Each wall is flat, endless, passes through zero and stands at right angles to its row. A trip goes straight from one point to another. List the walls that it crosses, first one first.
In the rows, 128 means zero.

Walls:
(1): [102 133]
(2): [ 92 122]
(3): [112 167]
(4): [143 102]
(5): [177 139]
(6): [114 209]
Trips:
[141 180] to [145 129] => 4, 3, 6
[117  85] to [111 161] => 4, 3, 6
[142 218] to [ 88 119] => 2, 5, 6
[116 140] to [77 93] => 6, 3, 4
[142 118] to [157  90] => none
[198 113] to [151 129] => none
[142 143] to [107 166] => 1, 2, 5
[ 70 190] to [ 96 106] => 6, 3, 4

Walls:
(1): [140 173 108 152 172 142  47 151 101 130 129]
(2): [101 185  71 133 127 144 157  35 113 142 155]
(3): [ 99 190  86  74 120 119 111 122 149 128  74]
(4): [187 116  84 169 130 177 199 171 129 144 147]
Trips:
[ 82 174 108 156 104 205 102 167 184 130 194] to [152  91 139  85  49 131 191 104 105 125 168] => 3, 1
[170 150 144 124 161 113 158 139 139 104 140] to [ 80  95 123 122 191 178 106 121 115 149 136] => 1, 2, 4
[109 111  67 114 118 105 180 103 130 113  99] to [161 145 117  62 167  82 126 130 104 123 128] => 4, 1, 2
[164 123 155 134 161  99 157 156 189 152 107] to [109  56  75  82 141  73 167 148 122 193 147] => none
[115 124  99 164 117 158 134 124 111 104 197] to [129 183 119 129 149 155 114 123 134 154 134] => 3
[118  92 128  79 163 138 133 148 107 165 101] to [129 144  96 162 135 114 144 125  60 189  79] => 4, 1, 2
[103 120 133 144 105  96 101 123 128 186  90] to [ 72 142 142 164 138 102 103 177 118 173 149] => 3
[187 106 169 117 147 157 122 111 191  90  79] to [129 173  76 158  99 121 164 104 120  77 154] => 3, 2

Walls:
(1): [147  95 130 157 179  88 136  67 146  77 119  94 133 133 102 192 195 121
 144 135  94 166  94 153 120  69 139 120  90 204 137 141]
(2): [173 168 123 162 133  76  72 158 114  66 165 137 133 117 132 195  60 167
 112 112 143 200  98  92  83 159 119 125 173  99 112  78]
(3): [ 90 104 124 128 136 103 116 152 120 163 106 171 119 154 106 119 158 107
 119 163 110 119  48 141 148 130  79 141 106 123 160 124]
(4): [149 119 157 153 155 111 146 128 178  85 109 164  89 133 102 118 166 199
 134 109 172 127 116 134 103  30 139 108 143 122 146 105]
(5): [160 132 122 131  87 130  41 116 133 112 137 208 106 132 125 139 144  85
 108 126 141  68 146  94 133 154 141 181 171 116 126 127]
(6): [128  76  85  79 108  75 152  97 146  68 208 151 125 110  53  66 109 145
 137 126 113  79 158  90 142 129 138 121 112 131  92  76]
(7): [ 85  52 109 143 123 130 128 128 146 197  95 136 162  93 141 172 166 122
 177 145  68 125 118 140 113 133 104  62  86  72 147 106]
Trips:
[ 64 112 108 162 115 135  92 131 147 132  88 104 245  73 123 125 100 142
 100 162 212 134 125 133 142 152 157 233 177  87 108 119] to [184 153 200  65  97 110  92 128 113 222  98 164 118 129 156  90 126 126
 131  40  82 102 155 107 137 168 171 116  87  78 130 112] => 7, 2
[148 103 156 132 191 174 161  54 109 133 198 150 144  71  85 134 131 164
  87 153 126  87 126 158 144 100 104 118 147 145  51 149] to [ 77 147 111  64 131 192 108  97  89 134 123 164 106 167 138 120 101 141
 166  65 149 132 151 131 146 105 138 113 154  79 177 140] => 1, 5, 6
[184 141 136 180 120  93 125 119  97 181 118 129  89 192  69 190 132 126
 187   7 137 128 146 174 178 157 152  99 178 108 112 133] to [115 155  88 212 133 123  71  97 107  93 169 130  74 140 132 110 119 175
 213 131 163 153  51 131  72 118  75 171 116 118 137 129] => 3
[143 113 107 178  70  87 123 104 105 126  79 175 126 193 114 100  40 137
 145 157 166  60 127 138  97 124 133 102 121 128 160 120] to [106 150 168 116  84  71  71 118 123 145 137 134 119 135 165  89 163 114
 145 102 137 168 167 115 131  97 149 124 122 110  70 143] => 3
